Each wall is flat, endless, passes through zero and stands at right angles to its row. A trip goes straight from one point to another. List the walls that it crosses, first one first.
(in the rows, 128 means zero)

Walls:
(1): [167 106]
(2): [159 124]
(3): [166  93]
(4): [140 151]
(5): [114 193]
(6): [127 148]
(7): [161 139]
Trips:
[115 139] to [ 79 157] -> none
[145 133] to [102  93] -> 5, 6, 4, 7, 2, 1
[141 123] to [124 149] -> 6, 5, 3, 1, 2
[121  93] to [110 160] -> 1, 3, 5, 6, 4
[ 75 119] to [111 129] -> 6

Walls:
(1): [111 134 153 165 128 138]
(2): [110 102 120 118 159 128]
(3): [ 86  65  63 125 121 134]
(4): [165 124 142 111 131  78]
(5): [101 143 170 155  88 156]
(6): [169 187  96 123  91 121]
(7): [141 128 107 151 108 100]
(8): [112 128 151 119 158 130]
Trips:
[119  88  95 118 104  80] to [106 167 128 110  76 106] -> 6, 2, 5, 3
[ 76 164 133 113 112 131] to [155 176 132  97 117 104] -> 1, 4, 8, 7, 5
[129 132 113 140 135  79] to [ 98  86 112 106 115 125] -> 6, 4, 7
[131 104 153 157 112 118] to [ 74 151 144 170 121 152] -> 4, 8, 7
[103 155 141 114 115  95] to [121 103 154 131 116 114] -> 6, 2, 3

Walls:
(1): [ 82 151 135 144 115 111 181 147  81  93 104]
(2): [ 94 131 139 128 138  94 161 161  88 119 113]
(3): [ 94 155 138 115 135  76 139 100 160 132 123]
(4): [145 116 161 126 146 120 135 148 108  89 154]
(5): [159 143 121 129 106 127  95 116  82 187 172]
(6): [110 136 111 188 124 141 146 135 116 102  84]
Trips:
[134  99 136  93 119 113 119 130 111 139 180] to [113 166 108 149 111 128 150 113 146 137 152] -> 3, 4, 1, 6
[183 146 129 124 175 140  90 121 126 222  89] to [118 169 128 128 105 124  78 136 124 129  94] -> 3, 6, 1
[146 119 166 153 142 107 107 109 137 117 108] to [157 160 103  90 117 122 131 102 139 165 142] -> 6, 5, 4
[142 184 167  93 135 125  89 129 141 140 152] to [147 135 144 151 158 119 132 121  94 130 131] -> 2, 3, 1, 6
[112 137 164 162 115 124 133 100 136 152 165] to [ 89 156 115  93 129 105 133 105 187 173 124] -> 5

Walls:
(1): [152 135 168 107 138 126  87 129 110 100 176 100 168 155 145 115 128 137]
(2): [128 151 143 147 133 124 128 101 115 144 136 136 129 133 173 131 159  86]
(3): [116 122 167  85 146  89 140 121 172  79 133 145 117 124 111 128 124  93]
(4): [142 131  33 121 169  97 114 133 138 172 142 132 131 149  98 164  91 151]
(5): [111 128 112 121 137 136 145 144 141 155 120 125 104 113 102 119 152 137]
(6): [128 130 159 134 109 131 115  92 137 128 159 124 107 143 112 132 115 115]
(7): [127 147  70 143 132 137 106 113  89 130 143 127 125 111 121 193  98 148]
(8): [137  82 114 138 104 142 120 109 184 121 110 131 126 146 111 130 130 137]
(9): [161 103 102 106 188 147 137 112 131 154 110 119  92 154 133 151  70 138]
(10): [131 133 132 164  94 147 114 114 115 116 178  63 195 144 183 107 128 199]
Trips:
[115 190 124  94 133 140 114 156  98 117 151 118 142  94 113 128 123 145] to [111 129 111 122 110 118  86 109 136  74 179 117 153 104 135 180 127 129] -> 5, 3, 6, 8
[136 118 139 104 136 129 105  86 117  99 107 149 118 138 119 152 100 132] to [129 165 120 119 124 131  79 118 124  83 138 168 139 157 163 107 137 139] -> 4, 2, 10, 9, 8
[123 120 132 122 164 146 120 135  86 186  83 106 155 125 102 148 142 163] to [170 100 133  91 140 140 121 108 160 159 128 128 110 190 105 119 129  92] -> 10, 8, 7, 1, 6, 3, 2
[137 110 141 177 120 160 118 139  70 120 161  94 130 149 143  80 182  93] to [113  95 125 144  95 154 127 195  91 127 100 137 179 155 104 109 195 110] -> 6, 5, 8, 2
[142 133 153 125 182 153 116 129 141 110 141 148 122 131  99 111 152 102] to [144 158 148  97 114 142 156 121 200 168  89 140  87 139 153 115 121 136] -> 8, 1
[131 153 109 167  97 138  92 140 118 109 151 126 221 145 135 150  97 139] to [ 98 123 106 125  58  66 118 121 151 104  82  80 135 116 173 107 131 111] -> 8, 2, 4, 7, 3, 1

Walls:
(1): [ 59 111 147 144 108 117 133  78 130 116 108 114  94 113  99 108 140 102
 165  84  90 135 133 110]
(2): [133 121 134 146 140 149  77 123 138 125 138 154 128 161 145 104 143 116
 169 125 169 162 158  92]
(3): [133 131 141 158 154 138  93 139  93 146 138 122  88 143 143 115 144 103
 143 117 120 154 169 106]
(4): [155 118  95 110 115 182 120 108  96 163 117 117 110 164 123 146 106  95
 145 134 130 101 128 144]
(5): [121 171 130 120 153 113  77 147 165  98 142 123 155 103 136  94 141 168
 150 172 106 161 163 132]
(6): [ 98 136 141 140 107  76 119 144 144 137 204 115 119 142 149 100 158 107
 108  97 188  94  97 115]
(7): [116 103 114 111 154  88 190 106 112 115 120 159 127 138 164  86 129 176
 143 161 117  97 172 143]
(8): [141 125 109 105  58 100 124 124 153 153 106  88 200  85 183 101 166  77
 143 150 144 141 126 122]
Trips:
[100 123 138  90  81 146  96 158 159 140 162 107 143 122 151  85 116 126
 114 178 134 118 123 114] to [141 101 131 199 133 147 173 146 137 139 114 150 169 108 148 110 164 154
 122 109 126 106 110 149] -> 7, 2, 5
[139 135 123 124 145 115 140  99 134 151 134 130  83 132 132  57 146 128
 133 106 130 141 173 156] to [139 113  57 136 129 117 116  81 141  99 129 149 134  83 148 131 118 101
 143 109 162 104 151 134] -> 4, 8, 5, 3
[ 88 127 104 114 118 124 121 102 137 127 149  83 135 141  95 131 156 109
 138 137 141 116  98 121] to [120 187 136 150 168 117 163 110  96 119 157 114 103 108 160 109 131 136
 182 175 123 135 136 129] -> 5, 7, 3, 4, 2, 8, 6
[148 183  96 136 132 114 111 112 125 215 136 169 146 123 102 117 126 133
 114  95 131 127 113 104] to [116 121 117  73 109 128 116 151 147 164 132 128 124 118 127 163 105 137
 126 171 139 127 104 136] -> 3, 2, 6, 5
[132 114  38 115 132 163 119 100 141 113 166 175 151 172 135 123 149 143
 109 131 110 122 136 125] to [118 117 122 123 148 126 100 114  91 173 114 145  61  85 120 139 135 117
 155 124 105 158 114 124] -> 3, 5, 1, 7

Walls:
(1): [148 146 179  92 131 105 161 121 124  63 163 140 157 125  98 125 128 158
 133  95 204 109 161 103 182 111 170 125 139 138 175 119 115 155 115  98
 119 146 145 129 154 116 127 122 100 145 161 120]
(2): [ 97 134 114 104 150 136 133 138 132 103 145 111 135 114 134 148  85 101
 130 154 125 130 157 119 150 133 103 115 114 125  89 115 107 131 148  88
 132 143 125 131 158 118 109 130 103 118 104 121]
(3): [172 111 131 110 136 109  91 108 135 115 115 129 127 145 152 125 151 151
 158 139 150 116 130 103 102 131 135 165 160 140 135 111  96 200 126  50
 115 109 139 156 137 139 125 140 132 139 127 123]
(4): [112 151 141 198 143 122 133  87 118 135 124 128 117 102  90  92 144 134
 110 115 105 173 154  95  67 145 108 121 163 105 143 151 146 121 124 133
 142 167 119 130 131  97 206 109 161 160 116 133]
(5): [111 129 103 116 166 139 134 169 181 136  97 173 150 160 136  76  99  96
 145 127 132 100 111 128  87 105 118  93 146 137 151 166 134 115  90 144
 177 124 144  85 146  69 160 106 177 157 122  92]
(6): [ 95 126 142 209 165 143 114 135 138 136 140 122 145 126 109  73 109 111
 139 136 125 132 123 148  97 134 152 144  82 155 147 111 105 138 109 154
 104  98 169 140 190 128 129 133 155 150 132 125]
(7): [100 138  99 159 174 129 122 100 144 153 112 120 154  60 142  78 109 106
 128 125  87 147 106  87  78 167 155 108 171 138 160 139  76 102 118 122
 126 123 151 175 176 120 153 125 119 150 137 107]
(8): [146 130 162 112 152 116 155 140 107 146 161 163 102 138 150 168 129 172
 121 110 130 168 102 147 138 175 121 133 159 120 172 135 103 169 164 119
 124 141 114 148 146 117 114 120 187 121 122 124]
(9): [120 141 187 166 143  99 171 128 163 143 133 166 119 145 158 152 207 130
 160 107  97 114  98 123 134 124 159 188 133 129 110 116 158 147 118  94
 134 166 122 137  94 117 103 140 118 105  73 145]
Trips:
[123 137 100 133 117 127 143 136 106 135 111 151 155 120  44 135 125  83
 140 148 170 119 164 107 165 141 122 109  78 144 143 109 154  96 162 102
 148  92 104  77 139 179 118 124 178  88 145 136] to [158 166 152  99 110 154 105 126 145  21  99 125  88 124 164 123 150 129
 143 110 186 118 133 117 127 135  99 103 130 122 106 120 120 128 176 102
 154 136 142 123 162 154 128 124 161  95 116 126] -> 6, 3, 8
[ 85 120 134 129 129 135  91 108 140 125 125 145 119 141 154 106 134 102
 136 101  97 136 144 138 130  58 131 109 118 100 110 135  93  87 104 124
 130 114  90  98 143 132 137  98 136  87 147 157] to [130 198 155 192 166 165 103 157  90 150  87 128 130 158 169 143  93 120
 143 148 109 125 158 102 146 125  98 150 103 108 120 121 119 160 112 108
  77 100 117 128 171 124  95 169 147 140 130 127] -> 4, 3, 9, 5, 8
[ 58 110 154  96  79  87 138 114 120 148 165 124 136 103 148 155 113 112
 110 104 138 156  99 144  88 121  77 105 133 146 129 140 125 114 119 116
 161 157  54 137 138 139 132 104 111 120 122 126] to [135 191  82 141 148 143 106 121 128 102 110 117 154  84  93  97 176 186
 107 157 158 100 101 123 143 160 132  88 164 139 134 126  90 152 133  86
 176 126  88 157 113 113  83 140 167 152 167 120] -> 1, 3, 5, 2
[126 153 127 147 138 147 151 153  81 122 121  99 165 134  77 136 129 125
 106 157 127 143 116 147 109 132 158 151 133 139 123 116  99 115 115 122
 122 107 127 107 107 115 145 123 118 146 105 142] to [138 136 179 155 156 169 132  87 136 160 151 191 159 111 107 137 131 102
 107 111 145 144 111 153 101  89 156 127 112 140  63  83 117 138 114 176
 142 169 116  88 114 108 129 165 107 110 117 128] -> 9, 7, 5
[176 133  99 115 127  97 177 189 149 137 163  96 145 148 137 151 118 125
  90 104 128  98 121 165 138 143 128 130 169 149 116 108 103 148  79 108
 111 129 140 149 127  82 124  96 151 127 175 143] to [167 131 119 122 134 160 105  99 162 113 130 114 201 121 190 141  99  96
 117 153 141 175 142 152 139 163 127 101 121  67 122 174 148 143 143 183
 136 121 171 121 104 107 120 104 157 119 145 102] -> 2, 3, 7, 1
[ 48 114 124 100 114 152 123 129 164 156 140 110 201 160 131 167 117 145
 151 132 136 152 136 144 133  87 156  95 158 108 124 138 146 137 105 145
 143 135  99 144 150  73 122 134 118 126 128 144] to [123 142  97 151 106 128 143 123 160 124 108 126 127 159 123 148 142 151
 102 146 160  77  98 119 108 161 101 123 122 137 102 109 139 144 115 100
 145 151 148 140 116  44 110 126 126 136  90 158] -> 9, 1, 3, 4
[ 90 164 114 111  86 111 140  81 106 119 133 112  96 138 141  64  94  92
 154 109 130 118 123 174 137 137 124 130 120 134 161 129 140 126 136 164
 175 176 154 127 134 124 125 154 123 114 144 111] to [170  74 110 169 127 151 116 104 118 179 115 143  97 138 199 154 137 105
 136 120 158 152 114 129 159 115 100 156  88 144 176 115 166 117 149 126
  95  97 123 151 115 139 124 123 127 149 110 144] -> 1, 4, 7, 5, 8, 9, 3

Walls:
(1): [167 167 130 123  56 108 106 130 140 186 135 118 149 180  80  77 120 116
 111 107 144 107  89 154 136 123 137 113 149 152 155 171 112 115 128 164
 126  79  95 108 126  74 138 127 102  98 165 123]
(2): [123 140 119 120 119 126  67 155 140  76 167 136 127 145  73 117 179  99
 136 155 155 123 120 134  88 113  96 173 126 117  59 129 118 150 188 165
 146 137 107 120 138 131 150 184 125  95 150 156]
(3): [120 157 135 133  93 165 133  99 162 158  71 114 175 122  99 188 153 109
 154 107 133 123 103  71 140 128 137 149 144 164 156 146  98 113  82 152
 120  78 128 148 135 105 131 111 134  88 144 178]
(4): [180 151 164 129  85 105 124 126 129 170 119 123 134 140 113 127 113 116
 126 103 141 138 130 135 124 119 145 125 119 118 130 111  89 146 118 101
 122 116 161 141 132 132 145 136 169 124 133  88]
(5): [132 124  81 140 131 125 144 100 142 117  89  76  87  54  95 118 104 122
 130 130 105 123  70 171 118 111  82 167 120 122 129 156 150 150 124 160
 142 154 121  95 121 104 127 125 131 175 137 110]
(6): [128 125  84 121 137 159 120 179 155 115 120 119 154 122  97  90  59  99
 155 138 104 142 147 118 159 118 151 154 140 115 137 139 131 136  67 124
 115 124 135 125  79 136  72 167 131 116 163 111]
Trips:
[111 124 141 120  84 116 127 127 121 127  91 103 109 112 136 156 168 132
 136 143 137 125  85 109  95 164 108 154  73 157  50  71  99 129 140 153
 149 133 122 121 127 116 121 151  92 142 177 126] to [128 100 116 138 130 129 124 113 125 108  37 122  96 169 167 120 113 133
 114 155 151  99 103 124 179 136 131 111 110 124 131 100 116 179  78 114
 160 116 122 111 105 116 149 184 132 115  90 144] -> 4, 2, 6
[105 118 150 107  99 125 100 163 101 112 139  97 115 115 171 142 181 112
 178 171 130  87  94 170 160 143 170 117 155 115 129  96 127 138 107 129
 104 129 106 163 157 123 142 122 112 105 131 142] to [115 150 169 103 140 103 170 156 118 155 146 127  88  89 186 116 128 130
 131 144 177 136 105  75 154  84 124 119 119  93 152 106 154 108 146 128
 151 124 124  89 115 127 134 168  93 114 128  97] -> 3, 2
[143  86 105  91 110  74 125 140 131 131 157 102  72 109 112 111 176 125
 114 120 181 144 109 138 171 111 116  97 179 121 110 104 134 135 105  97
 103 130 116 138 116 143 151 140 103 120 123 117] to [136  77 113 119 117 166 135 168 100 120 122 133  99 117 165 143 116 105
 133 111 130 123 111  91 140 159  88 143 148 122 146 126 144 134 133 135
 113 123 139 159 105 150 149 160 122 166 115  99] -> 1, 4, 6, 2
[127 186 129 128 142 111  95 142 141 125 109 161  60 158 104 106  84 134
 137 143  93  69  81 100 160 100  91 184 143 104 180  61  82  88 130  97
 110 136 140 138 183 145 108 127 128 172 114 143] to [133 121 128 124 138  83 128 113 153 112  97 179 158 139 170 127 156 162
 101 113 106 128 155 128 130 132 167 186 152 107 110 106 125 116  98 124
 123 138 154 114 129 116 158 154 143 155 134 149] -> 5, 6
[146 141 104 119  82 119  64  62 143 134 128  94 139 134 135 174 158 128
 138 114 151  97 141 103 126  63  55 108 158 111 147 140 125 101 102  81
  91 163 144 124  88 173 145 131 155 156 132  92] to [172 130 183 136 121 166 148 141 151 139 102 104 174 114  94 181 136 112
 108 137 118 149 171 183 117 153 115  71 155 131 130  94 112 116 140 144
 119 131 151 107  94 108  84 161 140 137 137 135] -> 1, 6, 5
[111 147 157 128 123  93 165 169 161 131 155 196 103  72 109 139 160 130
 134 142 147 141 121 142 119 139 112  80 119 131 119 120 105 162 110 133
 134 111 172 116 132 142 110 164  84 150 155 189] to [143 197 131 145 148 114 123 156 158  88 108 139 107  82  96 145 154 138
 122 136 109 119 113 144 131 148 116 134 159  86 111 121 125 118 122 125
 152 107 115  93  99  94 116  95 106  92 117 112] -> 5, 3, 1, 6

Walls:
(1): [115 105 132  97  71 119 113 105 128 103 142 124 103 128  96 114 185  87
 166 157  95 123 107 121 160  87 131 110  93 142 148 133 168 116 121 162
 138  89 183 122 166 179 118 121 115 138 111 138]
(2): [134 164 152 115  78 144 142  97 130  97 110 149 115 140 143 157 106 110
 142 138 123 128 119 129 133 129 167  77  95 141 135 135 143 148 130 132
 116 165  78 125 117  84 176 173 107 128 103 174]
(3): [ 94  96 164 152 155 138 102 128 177 114 131  96 144 125 138  96 129 156
 117 146 111  97 155 138 158 101 127 146 120 135 115 102 106 118 156 153
 110 120  96  96 163 100 147 178 131 127 140 130]
(4): [122  89  88 181  71 161 152 135  93 129 128 124 123 112 110 160 143 130
 130 144 110 109 114 160 110  76 102 109 129 120 109 108 119 188 118 120
 151  98 133 131  81 136 106 154 109 127  60 145]
(5): [169 138  92  77 145 141 137 121 109 147 106 169 182 135  88  68 121 146
 131 101 140 113 136 145 146  86 114  93 135 102 154 132 141  97 149 141
 161 143 103 137  99 100 119 161 165 128 108 114]
(6): [ 70  91 107 133  68 122 154  84 132 148 133 112 117 144 121 159  92 160
 138  86 121 129 142  65 147 108  99 170 120 115 154 105 123 145 113 126
 125 104 149  76 101 101  94 105 166 100 143 126]
(7): [122  85 121 144 146 152 197 138 131 124 102 158 147 112 180  49 110 127
 122 130 160 130 145  80 105 100 129 117 111 139 132 140 161 119 101 114
 155 105  70 133  67  51 121 123  79 151 162  93]
(8): [109 154 154 149 175 144 148 157 109 130 123 133 197 121 117 145 100  81
 137 123 140 124 140 103 127 104 121 134 139 136 135 179 108 133  65 138
  95 172 141 131  94 101  70 128 130 126 119 145]
(9): [173 152 136  99 144 117 121 152 122  95 129 139  78 149 139 147  95 110
 131 155 113 153 128 159 117 149 169 104 163 109 180 102 165 140 153 174
 124 156 120 102 133 132 136 109 119 151 167 145]
(10): [111 155 155 133 130 133 177 171 107 124 147 139 156  86 151 155 172 166
 141 104  98 149 161 148 140 148  77 145 117 119 133 104 124  99 112  90
 157 165 111 116 160 173  88 150 113 142  93 125]
(11): [137 145 143 120 117 150 129 148 110 124 121 116 130 144 148 122 114 133
 124 124 182 102 132 122 137 162 140  86 106 142 155 127 108 123 118 165
 134 155 124  79 119  96 142 104 122 149  82 161]
(12): [149 149 144 103 161 106 110 139 131 125 152 147 128 128 136 100 150 114
  70 142 137 133 170 102 121 176 176 132 110 119 113 145 159 120  85  72
 122 144 123 112 105 137 143 111 181 144 169 143]
Trips:
[147 116 123 151 113 139 171 183 150 104 119 145 179 149 137 151  99  88
  83 134 117 104 136 110  70  88 116 124 101 123 174 109 139 152 123 156
 105 153 141 125 109  56 101 159 137 157 110 143] to [161 162 132 110 147 140 105 170 113 128  91  99 112  94 122 139 141 131
 135 155 149 135 100 175  78 143 102 146 124 126 157 126 129  91 127 127
 118 169 111  66 143  98 130 160 116 126 124  99] -> 10, 6, 4, 7
[135 116 108 136 100 103 136  87 115  81 121 135 132 113 140 109 116  81
 124 118 122 110 134 138 167 139  96 133  49 108 150  87 118 125  92 142
 124 151 145  96  93 110 176  70  92 117  86 126] to [105 109 130 130 152 156 115 113 122 140  92 111  68 153  94 153 138 127
 181 138 164 155  77  81  77 118 157 133 141 130 183  97 124 139 125 127
 169 124 106 151 127 105 106 107  79  72 129 177] -> 9

Walls:
(1): [ 99  65  48 106 117 101 138  95 145 102 137 140 119  95 117 130 141 135
 143 165  91  96 144  78 151 133 130 169 117 166 150 142 138 103  86  96
 119  78  97 123 126  86 122 113 137 116 146 102]
(2): [164 137 122 133  85 125 108 117  53 116 111 122 138 106 109 103 135 126
 102 172 102 144  82 123 141 138 149 132 146  69 104 132 127 137 133 130
 135 135 107  82 127 105 134  93 122 109 137 116]
(3): [138 140 164 103  81 129 132 163 133 162 103 147 125 136 115  84 107 135
 129 125 127 101 179  97 126 145 134 110 150 130 132 147 137  82 114 167
 109 119 105 104 110  99 127 123 127 100 139 138]
(4): [161 140 106 142 152 116 140  95 142 163 100 106 118 140 147 141  95 132
 121 154 183 112 226  88 148 130 138 111 135 135 128 136 102  68 107  98
 110 131 102 141 103  97  85  87 107  80 150 163]
(5): [117 128 119 100 118 107 128 112  64 115 149 121 165 109 119 145 159 148
 134 177 132 135 118 119 139 178 114 178 118 149  97 172 101  98 130 123
 111 131  81 163 131  92 117 143 119 152 192 172]
(6): [154 132  92 138 135  96 129 140 138 134  96 134 151 148 120 125 160 132
 171 138 176  85 110 150 124  92 104 135 127 165 148 140 116 146 142 168
 128  73 131 169 113  92 137 140 105 124 121 121]
Trips:
[115 160 118 101 126 115  95 125 176 131 145 106 135 212 160 132 114 147
 160 105  95  92 149 142 106  97 110 100 166 179 130 129 120 119  93 128
 146  99 131 131 123 111 158 143 161 122 166 148] to [126 148 112 158 166 100 161  96 173 154 147 116 114 128  36 111  97 145
 116 149 102 136 100 122 112  92 100 116 139 162 143 157 142 133  85 135
 137 125 191  90 157 128 166 122 132 131 105 114] -> 4, 3
[124 166 137 133 144  94 135 149 162 141 163 102 134 109  86 127 117 118
 128 102 154 135 166 153 158 101 111 113 148 168 124 128 112 116 128  96
  89 124 114 153 131 155 159 115 138 139 122 103] to [101 110 118 123 165 139 175 129 127 118 134 160 125 116 125 129 131 137
 126 101 131 102 108 159 111 116 103 113 170 146 112 126 113 133 156 155
 145  85 139 101 137 156 133  98 105 132 114 114] -> 4
[123  95 126 144 118  96 125 109 158 122 132 146  90  97  97 131 134  86
 170 132 124 109 144  92 100  99 146 109 152  95 145  86 137 136 121 140
 141 101 175  85 141 141 140 152 144 155 133 121] to [134 142 108 125 115 119 120 131 131 129 155 124 146 127 136 131 146 128
 154  87 113  87 118 132 167 150 128 164 110 115 146  85 118 144 135 164
 112 162 136 177 115 135 137 105  99  78 140 136] -> 6, 5, 1
[152 114 172 143 136 141 152 145 157 109 160 147 132 116 152 137 156 113
 132 105 127 140 100 138 108 104  91 126  62 105 173 131 126 111 109 111
  81 155 125 159 141 124 103 209  72  91 112 117] to [ 93  90 139 166 180 116 107 111 176 122 151 165  95 150  71 155 145 148
 182 124 150 133  94 140 107 159 140 174 136 128 155 128 157 156 120 156
 133 132  95 136 135 212 168  83 141 117  98 148] -> 1
[146 112 134  88 149 110 161 114 129 160 129 150  81 136  88 107 137 120
 156 164 110 112 126 102 174 115 104 112 113  81 101 114 104 140 135 151
 103 145 116 153 199 158 150 146 160  82 170 127] to [147 125 144 187 111 159 114 152 107 185 109 137  92 121 160 131 157 138
 134 148 131  69 181 171 139  98 152 151 130 139 119 107 127 150  70 112
 161 122 135 123 102 136 142 129 141 134 138 131] -> 5, 6, 1, 2
[ 98 106 123 110 153 109 127 151 102 148 182 116 108 158 129 163 126  86
 157 121 142 151 173 114 104  85 171 145 138 107  89 126 104 112 146 128
 181 122 128 163 132 140  97  69 112 193 164 119] to [108 107 122 131 165 130 104 125 112 117 133  93  61 173 135  81 121 118
 156 115  98 124 143 126 122 135 132  89 108 140 161 149  85 157 143 138
 105 128 144 169 133 114 136 118 145 149  97 108] -> 5, 6, 4
[ 95  89 138 130 133 121 112 160 118 108  88 162 131 121 158 173 155 140
 126 115 127 144  77  98 121 116  99 175 131  92 109 110  95 112 135 103
 187 106 133 146 157 156 130 133 186 177 147 161] to [157 174 146 117 135 102 149 105  88 140  86  98 130 144  79 139 138  67
 138 114 178 146 110 163 150 125  72 143 163 122 129 171 172 124  96 159
 118 140 126 103 104 122 118 173 114 136 125 113] -> 1, 2, 6, 3
